Each row is a point. The points of each table are mixes of a few directions, plus a little noise. How many directions does each table use, and how many do they share? Where both have some left over, give the other angles between the two spaces (their principal angles), to ten degrees, smallest first.
(in the rows, 100 means zero)

First (7 x 2)
|  89 | 100 |
|  10 | 103 |
|  85 | 101 |
| 149 |  98 |
| 140 |  99 |
|  75 | 101 |
| 152 |  98 |
Second (5 x 2)
|  90 |  92 |
| 134 | 126 |
|  66 |  73 |
| 153 | 142 |
|  58 |  67 |
Directions: first 1, second 1, shared 0; angles 40

First (8 x 4)
|  69 |  83 |  51 |  74 |
|  97 |  99 |  96 |  97 |
| 106 | 102 | 109 | 105 |
| 112 | 106 | 119 | 110 |
|  70 |  85 |  53 |  73 |
|  94 |  96 |  89 |  94 |
| 160 | 132 | 195 | 153 |
|  92 |  96 |  90 |  94 |
Second (5 x 4)
|  96 |  31 | 108 | 131 |
|  79 | 141 | 119 |  64 |
|  89 | 117 | 111 |  83 |
| 122 |  66 |  78 | 134 |
| 113 | 145 |  84 |  87 |
Directions: first 1, second 2, shared 0; angles 90

First (9 x 8)
|  95 |  76 | 102 | 107 | 109 |  87 | 108 | 102 |
| 142 |  98 | 150 | 127 | 138 |  81 | 109 |  87 |
|  92 |  59 | 150 | 110 | 159 |  48 | 114 |  88 |
| 101 | 100 |  81 |  73 |  99 | 138 |  89 | 106 |
| 114 |  93 | 113 | 104 | 117 | 101 | 100 |  98 |
|  80 | 100 |  67 |  64 |  86 | 135 |  86 | 109 |
| 102 | 168 |  80 | 119 |  36 | 106 |  95 |  99 |
|  46 | 142 |  66 |  75 |  49 | 104 |  86 | 103 |
| 126 |  63 |  92 | 122 | 106 | 101 | 113 | 106 |
Second (8 x 8)
|  90 | 113 |  68 | 126 | 135 | 102 |  87 |  91 |
| 105 | 110 |  75 |  98 | 114 |  96 | 114 |  75 |
|  97 | 103 |  96 |  95 |  95 | 112 | 136 |  56 |
| 127 |  92 | 109 |  67 |  65 |  79 |  93 |  79 |
| 107 |  68 | 145 |  84 |  48 | 106 |  80 |  82 |
| 106 |  71 | 134 |  92 |  58 | 103 |  72 |  83 |
|  91 | 123 |  68 | 121 | 150 |  95 | 104 | 143 |
|  81 | 117 | 103 | 120 | 139 | 111 | 115 | 195 |
Directions: first 4, second 4, shared 0; angles 80, 90, 90, 90

First (8 x 11)
|  68 | 161 |  71 | 141 |  79 |  82 |  71 | 138 | 100 | 180 | 131 |
| 108 | 113 | 107 |  35 |  62 |  84 |  61 | 109 |  75 |  86 | 195 |
|  59 |  84 | 143 | 102 | 108 | 148 | 115 | 133 | 104 |  92 |  69 |
| 108 |  72 |  96 |  86 | 103 | 104 | 116 |  94 | 103 |  72 | 105 |
| 125 |  83 |  71 | 124 | 119 |  84 | 123 |  72 | 113 |  92 |  69 |
| 109 | 136 | 102 | 148 | 100 |  73 | 108 |  59 |  89 |  59 |  91 |
| 120 | 103 | 121 |  94 | 120 | 104 |  89 |  77 | 101 | 117 |  46 |
| 103 |  49 |  88 |  71 | 110 | 121 | 119 | 117 | 116 | 102 |  94 |
Second (8 x 11)
| 101 |  98 |  70 | 130 | 123 |  88 | 120 | 124 | 121 | 165 |  63 |
| 118 | 106 |  91 |  97 |  96 |  84 |  77 |  56 |  90 |  79 | 110 |
|  99 |  77 | 112 |  75 | 125 |  89 | 105 | 107 |  98 | 123 |  89 |
|  66 |  48 |  63 |  83 |  91 | 129 |  46 |  36 |  95 |  67 | 133 |
| 136 | 108 | 126 |  71 | 119 |  59 |  96 |  75 |  82 |  95 |  96 |
| 111 | 104 | 133 |  73 | 102 |  91 | 102 |  99 |  86 |  78 | 109 |
|  57 |  89 |  94 | 128 |  98 | 143 | 139 | 182 | 128 | 142 |  82 |
| 112 | 168 | 112 | 143 |  47 | 118 | 115 | 122 | 101 |  51 | 117 |
Directions: first 5, second 4, shared 2; angles 40, 70
